Each row of a before or after table is a point. The points were changed in one or more steps. Then noise was added and the rows were shuffled. The steps act on how far a point lies along the listed directions, d1 being the first. Write out the steps. A step turns or swaps two directions, mirrors them in a line or flattens them onto one, adds a multiple of one to another, or multiplies one. Angles are multiples of 10 degrees, from the lower direction toward the higher: turns from -170 to 170, lines from 10 to 170 but not 90. Use the fewest steps. Two steps may share a direction if one is a turn and the other turns, adds or multiplies; they go together, in the order done. Otherwise the lowest direction goes first.
In the rows, 128 means zero.

Directions:
(1): [171 152]
(2): [152  85]
Before, 12 rows:
[[ 87  89]
 [ 94 144]
 [139 144]
 [168 175]
 [117  75]
 [145  96]
 [ 89  61]
 [115  77]
 [105 169]
 [ 87  84]
 [124 153]
 [116 112]]
After (12 x 2):
[[151 160]
 [155 125]
 [ 93 118]
 [115 144]
 [ 94 176]
 [144 114]
 [173 144]
 [ 78 152]
 [164  79]
 [ 79 147]
 [ 95 174]
 [ 71 178]]
Steps: turn d1 and d2 by 100 degrees

Directions:
(1): [ 78  95 130]
(2): [121 141 186]
(3): [ 95 176 113]
Before (11 x 3):
[[ 71 181  43]
 [143 123 159]
 [ 73 114 152]
 [103 130  48]
 [128  81  95]
 [128 122 129]
 [112 109 123]
 [ 79 131 150]
 [ 88 152  67]
 [138 103 136]
 [144 111 144]]
After:
[[143 185 144]
 [125 149 118]
 [ 99 131 135]
 [231 120  77]
 [106 146  78]
 [106 125 154]
 [191 129  83]
 [151 172 150]
 [125 131 124]
 [172 124  59]
 [101 139 125]]
Steps: turn d1 and d3 by 130 degrees

Directions:
(1): [147 116 185  96]
(2): [118 167 110  75]
Before (14 x 4):
[[160 117 161 119]
 [127 175 114  90]
 [137 137 197  56]
 [127 116 126 160]
 [161 132 173 105]
 [141 106 189 103]
 [148 171 112  80]
 [151  91 133 154]
 [146  77 145 176]
 [104 148  91  98]
 [119 106 148 139]
 [156  93 206 133]
 [138  83 199 156]
 [148  81 110 200]]
After:
[[136 116 162 120]
 [126 174 135  50]
 [121 144  86 170]
 [154 119 150  90]
 [ 88 185  64  92]
 [146 155 113  93]
 [118 154 165  57]
 [114 123 145 104]
 [137 174 103  98]
 [113 167 110  71]
 [171  97 191  99]
 [134 147  72 166]
 [150 116 175  76]
 [112 106  98 170]]
Steps: turn d1 and d2 by 100 degrees

Directions:
(1): [140 121 102 175 167 179]
(2): [109 150 190 165 103 152]
(3): [162  73 164 150 145  97]
(4): [131  87 103 140  62 148]
(5): [134 102 156  74 139 179]
Before:
[[156 122 145 139 114 132]
 [141 115  94  44 109 134]
 [124  86 148 150 109 117]
 [121 147 146 129 119 140]
 [139 154 140 133 148  79]
 [165 140 135 111 183  79]
 [160  77 171 153 137 120]
 [145  99 134 166 132 129]]
After (8 x 6):
[[169 131 113 122 174  69]
 [134 118 155   7 139 182]
 [119  92 157 160 113 117]
 [143 157 103 157 126  47]
 [121 133 137 120 109 145]
 [159 124 147 138 116 134]
 [142 110 133 176 133 120]
 [160  67 175 138 138 132]]
Steps: flatten d2 and d4 onto the line at 40 degrees; multiply d5 by 2.5

Directions:
(1): [107 121  90 147 103  55  86 153 118]
(2): [141 103 177 139 143  96 160 145  58]
Before, 10 rows:
[[130 156  87 138  96 132  61 111 173]
 [105 141  69 119  93  55  47 132 163]
 [126 145  92 134 123 166 103 133 158]
 [ 87 166  70 129  91  90  41 109 179]
 [131 125 143  98 147 129 133 112 110]
 [151 113 166 125 171 148 171 116  84]
 [ 99 150  17 131  75  63  50 148 164]
 [123 103 165 123 138 132 156 154  78]
 [138 110 162 135 138 148 175 136  96]
 [136 159 112 115 124 152 131 123 174]]
After, 10 rows:
[[141 117 157 132 138 174 174 125 115]
 [ 99 134  45 146  80  18  64 167 105]
 [ 86 144  82 148  89  43  42 134 138]
 [124 144  85 144 117 141  93 137 153]
 [129 126 138  93 144 137 132 109 119]
 [123 159  98 119 114 133 116 129 174]
 [110 125  93 131  97  25  61 147 118]
 [149 124 156 117 170 175 166 106 110]
 [126 113 171 115 145 161 163 145  96]
 [130 147  91 144  90  95  56 121 149]]
Steps: turn d1 and d2 by 30 degrees
